Each row of a before or after table is a point. One or more steps were done to the points. Then noise was added and the rows were shuffled. The steps act on columns, c1 being the first. Write out the steps. A step turns or swaps two columns, mirrors them in a line or flattens them onto one, adds a multiple of one to another, or multiplies or shifts one. Angles are multiples of 10 degrees, from the lower column toward the higher: turns from -170 to 170, lines from 10 to 170 but not 90. Use the fewest steps. Two steps may share a column if one is a turn and the other turns, adds or multiplies; they go together, in the order done. Otherwise the lowest column goes first.
In the rows, zero is written as 100.

Before (8 x 3):
87  71  42
119  176  116
108  72  74
148  121  84
147  112  146
57  185  85
127  136  146
165  116  97
After:
73  119  58
74  177  99
112  71  75
34  112  107
48  136  121
53  115  57
145  71  63
142  185  116
Steps: mirror c1 and c3 in the line at 110 degrees

Before (11 x 6):
74  104  109  89  95  114
86  96  113  87  97  106
102  88  99  71  91  104
80  84  77  106  84  128
85  93  104  82  113  107
116  138  127  121  128  68
58  77  86  123  96  85
87  116  106  84  85  92
106  119  108  118  140  62
76  110  101  75  102  105
56  110  65  87  129  74
After (11 x 6):
86  97  113  87  97  115
115  138  126  122  129  20
85  93  104  81  112  118
106  119  109  118  140  5
57  77  86  122  96  63
74  104  109  90  95  135
80  83  77  107  84  171
102  88  99  72  92  111
76  109  101  76  102  112
88  115  106  84  85  80
56  110  65  87  129  35
Steps: multiply c6 by 2.5

Before, 11 rows:
108  112  100  116  145  118  88  44  99
116  102  90  113  102  92  96  57  74
111  105  93  95  100  115  76  101  77
73  105  109  116  105  118  91  108  77
114  90  123  78  126  110  117  107  83
97  72  108  113  106  93  86  101  115
84  110  86  81  104  112  94  89  121
109  105  91  116  126  93  90  106  100
115  71  81  116  110  102  99  98  77
96  109  88  105  139  88  86  91  99
86  62  138  101  175  91  99  91  80
After, 11 rows:
79  105  94  96  106  115  77  101  77
6  62  138  101  34  91  99  90  80
13  113  101  116  71  119  89  44  99
144  105  109  116  80  118  91  106  77
45  109  88  105  69  87  86  90  99
41  105  91  116  87  93  90  107  100
123  109  86  82  87  112  94  90  121
31  89  124  77  90  110  118  108  83
98  72  108  113  94  93  86  100  115
67  103  90  113  108  92  95  57  74
54  70  82  117  101  101  99  99  77
Steps: turn c1 and c5 by 140 degrees; multiply c1 by 2.5

Before (9 x 12):
93  154  123  138  79  95  152  93  66  135  110  110
151  80  101  90  66  113  79  56  115  135  91  115
146  89  86  69  62  95  101  132  130  81  68  111
88  148  123  113  92  123  69  120  120  131  81  126
87  79  96  107  83  113  90  122  92  131  58  123
67  149  88  140  94  112  71  60  68  131  121  89
114  99  75  78  95  173  109  131  77  99  89  103
113  84  115  130  128  113  129  100  116  100  92  101
112  152  117  82  83  131  121  70  142  112  77  78
After (9 x 12):
93  154  134  136  92  92  153  93  74  97  64  110
66  149  99  140  98  116  71  59  67  85  67  89
153  79  95  91  85  117  79  56  115  115  68  115
147  89  76  69  85  95  103  132  122  129  125  109
116  99  86  79  99  195  109  131  68  110  103  104
112  84  109  130  111  117  129  100  118  108  100  101
90  147  116  113  97  130  68  120  125  125  73  126
111  154  101  84  93  138  121  71  144  124  92  78
89  80  99  108  94  116  91  120  91  149  76  123
Steps: turn c3 and c9 by 20 degrees; multiply c5 by 0.4; multiply c6 by 1.3; mirror c10 and c11 in the line at 140 degrees

Before:
108  98  28  110  110  97  144  60  126  55  133  90  137  92  108  108  65  66
82  108  100  82  127  90  140  115  70  14  113  117  112  65  91  113  74  82
92  125  94  107  93  84  132  115  100  98  84  98  116  123  88  91  106  104
94  100  89  56  118  93  79  101  65  65  28  76  104  124  65  108  100  98
99  77  117  109  63  102  105  107  110  94  76  115  120  81  77  75  123  68
51  103  115  145  93  58  80  74  153  79  98  95  142  78  110  72  86  111
76  116  108  93  116  104  108  68  129  95  74  71  64  93  96  121  90  94
108  101  160  78  94  124  107  60  104  95  58  110  160  116  115  79  131  43
After (8 x 18):
85  107  100  81  125  90  139  115  68  12  116  118  94  64  115  113  76  81
93  102  86  56  116  88  83  103  68  64  31  79  118  120  132  107  98  99
108  101  27  116  109  94  142  60  124  52  135  91  44  90  114  111  63  67
77  116  107  94  119  105  107  70  126  98  75  66  156  96  85  122  87  94
93  128  94  112  92  89  132  112  106  100  81  96  88  126  120  90  105  108
98  79  119  104  65  104  104  108  106  91  78  112  92  77  129  74  120  71
56  106  114  146  95  57  81  77  159  80  98  97  31  75  108  76  90  113
109  104  156  80  93  124  109  65  105  98  57  110  6  117  122  81  128  44
Steps: turn c13 and c15 by 150 degrees; multiply c13 by 1.6

Before (9 x 24):
122  137  87  75  127  93  74  96  60  128  110  84  138  98  105  115  109  115  112  97  119  112  111  116
74  86  113  71  76  74  52  115  124  100  118  95  67  123  96  79  74  125  87  94  100  111  94  96
107  108  121  70  118  106  124  59  99  87  96  102  116  71  125  106  84  74  136  105  103  124  62  103
112  78  91  76  121  64  117  85  110  62  58  81  117  110  96  83  83  90  71  65  136  101  109  76
112  111  81  112  77  87  64  107  121  118  114  90  85  51  68  106  62  65  75  111  119  93  79  108
84  147  88  54  78  73  119  71  119  93  117  127  65  53  129  112  107  90  67  98  63  110  110  105
103  102  104  92  88  116  109  102  73  62  87  120  125  117  97  62  66  98  121  40  64  147  99  76
79  149  115  69  131  95  80  124  75  73  114  87  128  52  125  104  113  86  83  94  66  128  92  143
82  135  81  106  108  74  62  84  57  109  67  147  70  121  70  99  55  90  82  112  123  116  137  72
After (9 x 24):
71  84  115  68  107  73  49  119  110  125  121  95  83  126  96  51  76  131  88  92  96  80  113  96
74  147  113  84  68  96  79  125  107  72  111  89  123  53  124  110  116  85  82  95  69  97  81  142
110  112  83  106  120  86  62  107  96  119  113  92  101  48  74  118  64  70  74  113  121  65  99  106
80  133  84  118  108  78  61  87  95  92  68  143  63  120  71  93  58  96  78  111  123  90  134  75
101  101  106  101  66  116  112  102  99  118  84  125  115  115  98  4  68  96  125  41  66  113  88  74
107  111  124  71  86  106  122  60  111  86  98  100  125  72  125  114  86  68  139  102  99  97  78  103
80  149  89  58  96  77  122  77  115  119  118  123  76  54  135  128  109  102  70  99  64  81  125  104
112  78  92  76  56  64  116  81  108  84  57  85  107  106  93  58  84  98  69  66  135  74  97  78
124  136  84  90  125  93  74  96  103  66  104  81  116  97  106  141  109  115  113  100  120  82  83  116
Steps: flatten c4 and c9 onto the line at 160 degrees; turn c5 and c10 by -100 degrees; add -0.3 times c6 to c18; flatten c13 and c23 onto the line at 140 degrees; multiply c16 by 2.5; shift c22 by -30
